Each row of a before or after table is a point. The points were changed in one or more steps. Then noise was added and the rows were shuffled. The steps act on columns, c1 being the first. Name the steps. A step turns or swaps two columns, mirrors them in a line or flattens them onto one, adds a multiple of one to another, or multiplies or shifts one. Angles are multiples of 10 degrees, from the lower column toward the higher: turns from -170 to 170, lines from 10 to 170 but not 90. Use the fewest steps. Two steps may share a column if one is a turn and the other turns, adds or multiplies; they go together, in the order done. Otherwise the lowest column goes first.
(in the rows, 128 means zero)

Before (13 x 3)
[[169 200  98]
 [133 132 157]
 [107 139 159]
 [126 177 168]
 [109 111 123]
 [150 132 166]
 [121 123 110]
 [132 140 158]
 [134 112 156]
 [ 98 193  89]
 [ 94 174 150]
 [179 124 118]
 [102 118 168]]
After (13 x 3)
[[191 120 120]
 [ 95 188 149]
 [ 85 121 160]
 [ 96 150 152]
 [ 97 141 153]
 [186 176  68]
 [ 85 180 133]
 [ 98 145 163]
 [247 184  77]
 [ 41 133 170]
 [144 115 113]
 [110 111 129]
 [ 68 150 151]]
Steps: turn c2 and c3 by -20 degrees; add -1.5 times c3 to c1

Before (12 x 6)
[[137 123 116 159  61 147]
 [210 117 165 117 134 108]
 [160  54 179 137 135 176]
 [148 103 146 177 127 100]
 [ 60  82 181 137 174  87]
 [ 79 118 161 124 123 145]
 [101 104 167 135 129 137]
 [121 109 158  67 142 119]
 [ 67 177 110 168 151 102]
 [106  69 181 126 129 128]
 [ 94  59 170 141  87 148]
 [113 160 172 133 117 146]]
After (12 x 6)
[[ 52 122 168  77 134  95]
 [132 139 119 118  62  39]
 [177 126 164  86 124 146]
 [160  90  96 124 152 211]
 [129 135 166  30 143 151]
 [153  81 157  92 118 109]
 [132 180 206  96 130  80]
 [153 148 188  93 172 248]
 [166 181 189 100  89  91]
 [147 163 195  87 130 143]
 [ 94 140 155 140 123 134]
 [162 133 173  92 131 138]]
Steps: turn c1 and c6 by -140 degrees; add 1 times c5 to c6; mirror c2 and c3 in the line at 100 degrees; shift c4 by -40

Before (12 x 11)
[[151 130 111 135 177 140 129 152  81 128 152]
 [148  88 121 185 185 202 119 170 150  60 117]
 [132  74 188  98 145 155 202 104 114  68 145]
 [157 117 128 207  74 190 211  86 123 108 187]
 [177 156  60  85  88 164 182 163 155 146 188]
 [141  65 142 151 196 149 206 112 121 155 138]
 [ 78 180  96 141 199 125 148  66 133 124 129]
 [ 76 139 119 127 120  87 138 149 105 158 114]
 [183  78 137  94 130  91 131 138 119  71 106]
 [101 182 162 149 185 122 167  89 116 148  73]
 [122 117  60  96 120 123 160 185  75 140  78]
 [122 188  56 139 190  94 223 165 117 168 186]]
After (12 x 11)
[[121 120 132 154 119 198 155 236 109 140  80]
 [174  82 177 134  87 188 184 211 142 145 190]
 [ 72 132  91 116 121 143 139 194 121 157 115]
 [137 106 144 190 142  63 200 158 125  67 141]
 [102 122 114  79 185 102 166 140 124 149  76]
 [150 130 137 123 179 142 127 201 109 132 146]
 [ 78 104 129  80 199 159 149 115 127 126 128]
 [154 195 192  87  75 118 211 138 122 103 185]
 [186 106  91 183 130 129 127 189 120  70 108]
 [146 167 203 127 185 126 119 220 131  67 117]
 [143 203 144 158 193 107 210 165 121 156 134]
 [124 116 109  74 190 203 223 217 126 170 185]]
Steps: turn c2 and c4 by -130 degrees; add 0.5 times c10 to c2; turn c3 and c6 by -100 degrees; shift c8 by 50; multiply c9 by 0.4
